Every row gives one point. The window is the flat piece filled in between its corners: a triangle in 3 columns, a solid with four corners in 4, and so on. A path goes straight from each point to the next, and from the last back to the first. List the points from which the path goes on through the window.

Window (4 x 4):
[[.28,-.34,.35,.43],
[-.05,.15,.04,-.15],
[-.08,.04,.84,-.15],
[-.48,.16,.09,-.29]]
Path:
(1): [.13,-.36,.32,-.15]
(2): [-.14,.34,.32,.08]
(3): [-.06,.35,.01,.03]
(4): [.04,-.41,.30,-.21]
(5): [-.24,-.35,.56,-.47]
(6): [-.09,.24,.43,.12]
(7): [-.12,.19,.94,.09]
(8): [-.11,-.16,.64,-.30]
(9): [-.05,-.14,.46,-.43]
(10): [-.22,.26,.76,.20]
(11): [.02,.21,.31,.42]
(12): [.43,-.39,.55,-.19]
(13): [-.28,-.17,.08,-.34]
(14): [-.31,.56,.19,-.03]
(15): [.05,-.02,.31,.21]
(16): [.16,-.18,.12,.05]
Through the window after points: 1, 3, 5, 9, 13, 15

Window (8 x 8):
[[.10,.66,.45,.04,.17,-.66,.24,-.25],
[.53,-.73,-.24,.26,-.18,.33,.47,.24],
[-.21,.50,.29,-.16,.53,-.22,.08,-.38],
[-.58,.53,.43,-.33,.03,-.66,.18,-.27],
[.30,-.26,.29,-.10,-.43,.14,-.35,-.02],
[-.16,-.33,.09,.94,.05,.17,.19,.12],
[-.25,.18,-.39,.72,.12,-.07,-.01,.32],
[.07,.10,.08,.27,-.43,.46,.20,.03]]
Path:
(1): [-.12,.21,.44,-.22,.45,.12,.08,.43]
(2): [.09,.04,.14,.08,-.28,-.07,-.09,-.34]
(3): [.04,.00,-.28,.72,.19,-.18,.33,-.36]
(4): [-.21,.27,.15,.29,.17,-.15,.18,.25]
(5): [-.27,-.17,.52,.26,.13,-.10,.15,.29]
(6): [.21,.02,-.39,.72,-.16,.25,-.04,-.39]
(7): [-.09,-.03,.09,.22,-.19,-.19,.19,-.33]
(8): [.29,.09,.22,.39,-.06,.03,.15,.43]
(9): [-.17,-.09,.24,.29,.11,.00,-.07,.35]
(10): [-.06,.19,-.19,.08,-.25,.05,.34,-.60]
(11): [-.27,.15,-.16,.21,-.19,-.24,-.01,-.37]
(12): [.09,.10,.57,-.05,-.02,.04,.05,.44]
Through the window after points: 1, 5, 11

Window (11 x 11):
[[-.53,-.33,-.28,-.77,.79,-.09,-.27,.21,.29,.43,.20],
[.34,-.68,-.30,.62,-.38,-.24,-.50,-.14,.04,.31,.94],
[.02,.42,-.26,-.04,-.20,-.50,.23,-.29,-.52,.55,-.69],
[.50,-.71,.05,-.25,-.55,.06,-.31,-.44,-.01,-.16,.34],
[-.65,-.06,.10,-.09,-.05,-.32,-.55,.19,.69,-.09,.00],
[.03,.38,.22,-.47,.19,-.55,-.24,-.27,.18,.33,-.11],
[-.02,.42,.34,.10,.18,-.06,-.08,.38,-.21,-.53,.26],
[.32,.58,-.63,-.12,-.18,-.30,.34,-.39,-.08,.09,-.38],
[-.26,-.07,-.04,.46,.07,.24,.06,-.37,.17,-.02,.43],
[.10,.07,-.11,-.59,-.47,.48,.08,-.06,-.05,.31,.48],
[-.27,.53,.47,-.02,.43,.06,.50,.72,.48,-.06,-.17]]
Path:
(1): [-.58,-.04,.22,-.21,.19,-.52,.16,-.05,.16,-.04,.64]
(2): [-.35,-.12,-.05,.06,-.12,-.67,.32,-.27,-.03,-.24,.54]
(3): [.39,.04,-.39,.05,-.02,.20,-.34,-.04,.13,.44,-.01]
(4): [.21,.00,-.11,-.30,.50,.19,-.28,.21,.22,.12,-.33]
(5): [-.37,.20,-.01,-.30,-.02,-.55,.11,-.18,.13,.30,.37]
(6): [-.37,-.19,.12,-.24,.12,-.26,-.12,-.05,.14,-.05,.45]
(7): [.08,.19,-.04,.18,-.05,.24,-.52,.31,.81,.05,-.12]
(8): [.03,.04,-.23,-.38,.41,.29,-.35,.39,.32,.33,-.35]
Through the window after points: 2, 4, 8
